Every row gives one point. Before rounding, the points of a table are all equally far from one centre. They may lie mostly on one side of it. Write the centre, to within rounding.
(in the rows, 128 means zero)

Points:
[[110 125]
 [113 186]
 [150 155]
 [ 98 179]
 [111 185]
 [113 186]
 [ 87 156]
 [149 163]]
Centre: [118 155]

Points (9 x 4):
[[ 91 122 160 200]
 [116 171 148 212]
 [ 79 124 133 108]
 [143 111 163 142]
 [139 103 125 164]
 [ 79 111 107 168]
 [130 140 190 176]
 [ 73 107 151 137]
 [ 97 161  78 152]]
Centre: [108 154 139 153]

Points, 11 rows:
[[169 137 132  66 172 169 149  98]
 [ 82 131 199 110 133 115 181 115]
 [129 130 160 142 213 176 188 164]
 [161 118 141 110 110 152  99 124]
 [121 153 125 122 144 195 183  89]
 [109  93 181 123 157 102 181 172]
 [149 136  76 103 148 135 176 115]
 [104 170 184 181 179 111 170 141]
 [ 81 113 110 165 198 138 149 122]
 [140 116 164  55 151 119 154  88]
 [159 132 124  77 144 177 144 157]]
Centre: [134 133 152 129 164 134 153 122]

Points (15 x 12):
[[142  98  86 107 130 102 128  86 174 121 116 121]
 [148 115 105  93 134  35 132 119 107 140 168 162]
 [146 108 114 101 118 109 102  65  90 120 151 185]
 [130 158 120  81 130  61 149 146 102  78 151 148]
 [118 126 163  73 106  41 134  52 134 156 149 113]
 [104 111 133 134 112  66 106  96  78 171 135 111]
 [153 120 159  90 120 116  64 104  80 127 108 142]
 [108 148 140  63  67 111  95  90  98 101 143  99]
 [114 115 143 146 147  25 103 111 146 147 188 134]
 [163 131 116 168 144  53 105 104 107 132 135 161]
 [142 129 137  77 102 107  62  58 146 153 170 148]
 [ 92 116 188 108  90  87  68 122 117  68 171 147]
 [131 144 177  80 130  47  31  90 106 129 153 132]
 [131 161  73  96 123  78 111 108  92 141 139 151]
 [ 90 121 124  68 147 102  76  81 128 159 172 118]]
Centre: [123 132 141 109 122  75  99  96 131 106 143 129]

Points:
[[152 109  79 209  86 110 117 136 130 102 138 128 131 123  74 104 108 162]
 [147 153  77 175  98 127  49 121 134 142 122 188  91 147  69  99 122 122]
 [130 114  67 176 105 184  93 126 174 141 104 160 163 147  65 108 116 135]
 [117  94  93 177 118 127  57 137 174 108 112 130 126 124  57  95 122 181]
 [170  97  59 151 116 131  69 158 132 101 158 165 108 148  76 106 148 130]
 [124 107  67 172 145 106  81  98 145 111 132 125  84 189  64  82 145 151]
 [189 103  74 156  97 111  87 131 115 100 108 136 124 146  82 102 143 156]
 [123 101  67 181  82 126  88 138 149 100 150 166 123 110  66 107 151 169]
 [112 116  93 208 113 125  96 106 158 143 126 158 117 148  43 117 147 175]
 [127 115  98 208  97  96  65 131 109 119 134 132 138 138 107  99 167 139]
 [127 108 116 174 118 135  91 106  94 136 109 144  82 114  38 114 125 156]
 [131  99  57 175  87 145  59 121 155 111 129 151 149 133  82 102 131 180]
 [116 132  87 168 113 151 104 154 186 120 164 170 134 143  52 103 119 172]
 [166 145  53 194 134 145  78 150 158 100 144 170 146 147 110 100 125 179]
 [146 154 119 178  99 168  68 132 169  83 106 166  88 146  51  98 122 122]
 [116 138  82 183  98 162  94  95 179 110 137 141 128 208  90 118 128 173]
 [178  89  86 200 116 142  96 118 165 101  97 163 144 173  75  72 131 143]
 [150 100  80 148 125 146 100 148 176 114 160 198  89 195  79 113 116 167]
 [113  95  99 167 150 111  87 125 126 132 131 159 132 139  53 126 130 199]
 [155 112  98 182 119 134 132 113 160 115 106 188 115 193  67 134  72 161]
 [129 130  75 155 105 138  83 109 168  96 104 171 117 172  56  69 120 181]]
Centre: [125 115 110 161 136 141 108 111 148 112 124 159 106 136 126 107 120 134]

Points, 28 rows:
[[ 63 106 173 181 153 113 112 148 101 114 172  99 156 164 154 153 142 166
  125 169 184 122 182 108]
 [115 108 187 181 188 155 109 135 115 161 158 102 169 185 175 120 163 184
   94 141 126 115 186 111]
 [115 141 210 178 151 154 127 164 112 190 175  90 157 144 105 129 135 150
  144 157 174 104 159 125]
 [109  95 186 182 177 150 138 146  82 163 203 128 136 187 134 134 133 164
  165 146 139  98 169 130]
 [ 95 120 144 193 181 149 154 150 112 211 195 130 139 173 152 111 160 141
  146 175 112  83 181  82]
 [102 101 125 152 165 130 136 180  92 189 159 121 132 156 116  95 125 169
  142 108 123 106 160 107]
 [ 74 118 196 188 166 140 145 122 128 163 181 156 134 176 152 128 125 166
  162 137 136 111 218  80]
 [ 90  62 156 134 170 128 118 149 112 151 190 106 104 183 149 146 114 164
  133 119 146 119 184  71]
 [113 127 190 166 144 157 122 174 110 184 157 124 150 177 153 144 113 185
  150 117 141 103 190  57]
 [157 142 161 158 164 141 144 136  97 141 176 116 183 177 172 156 137 175
  155 119 175 108 141  44]
 [114  81 158 190 135 154 125 165 102 176 157 108 139 197 147 123 139 175
  161 162 194 108 158  99]
 [ 89  99 162 167 156 133 139 154 110 188 165 108 134 130 136 101 144 168
  135  77 181 133 139 112]
 [ 98 118 161 175 182 149 144 167 105 131 184  93 142 168 162 143 147 193
  155 130 179 115 139 108]
 [ 85 123 181 172 152 119 134 152 119 188 169 118 194 138 137 149 136 160
  172 150 173 138 182 111]
 [ 90 110 185 161 143 146 143 170  81 163 133 123 167 121 121 136 128 157
  165 114 181 134 158 104]
 [ 82 105 175 209 173  93 169 142 124 167 167 116 136 182 168 136 156 181
  148 121 166 137 173  55]
 [102 112 183 184 157 162 129 162 136 200 158  86 162 173 161 126 110 158
  144 120 162 117 164  83]
 [149 121 175 185 133 130 134 154 115 157 197 118 171 166 120 150 140 177
  175 139 153 138 201  40]
 [105 111 184 196 148 122 131 146 108 190 178  75 139 186 173 142 140 184
  164 165 178 156 183  81]
 [108 118 177 131 173 145 134 153 121 195 180  97 184 150 149 142 138 198
  153 147 158 126 168  97]
 [122 127 140 184 131 130 120 133  90 169 216 129 178 174 163 139 145 162
  170 101 155 129 172 108]
 [ 98  93 163 150 180 136 151 172 100 163 160 107 137 171 188 136 148 195
  145 156 180 117 168 121]
 [ 85 159 185 203 143 158 118 143 116 146 172 115 174 168 132 167 127 171
  128 138 170 132 179 104]
 [111 126 159 192 188 118 115 131 118 160 177 109 160 133 113 137 134 193
  154 111 135  97 161  89]
 [106 108 136 193 163 144 103 142 163 161 161 116 115 145 166 121 123 182
  113  94 164 146 157 112]
 [101 109 168 199 159  97 162 161  87 153 179 100 170 167 150 140 111 175
  122 135 152 125 205  93]
 [118 113 151 139 202 132 145 160 108 146 100 117 156 173 177 121 153 171
  154 156 138  93 168  98]
 [ 73 131 121 166 156 141 145 179 110 166 179 110 138 172 141 156 140 184
  168 143 151 102 156  75]]
Centre: [130 125 162 160 133 130 146 122 113 153 158 125 121 145 151 129 152 138
 123 157 135 137 154  85]
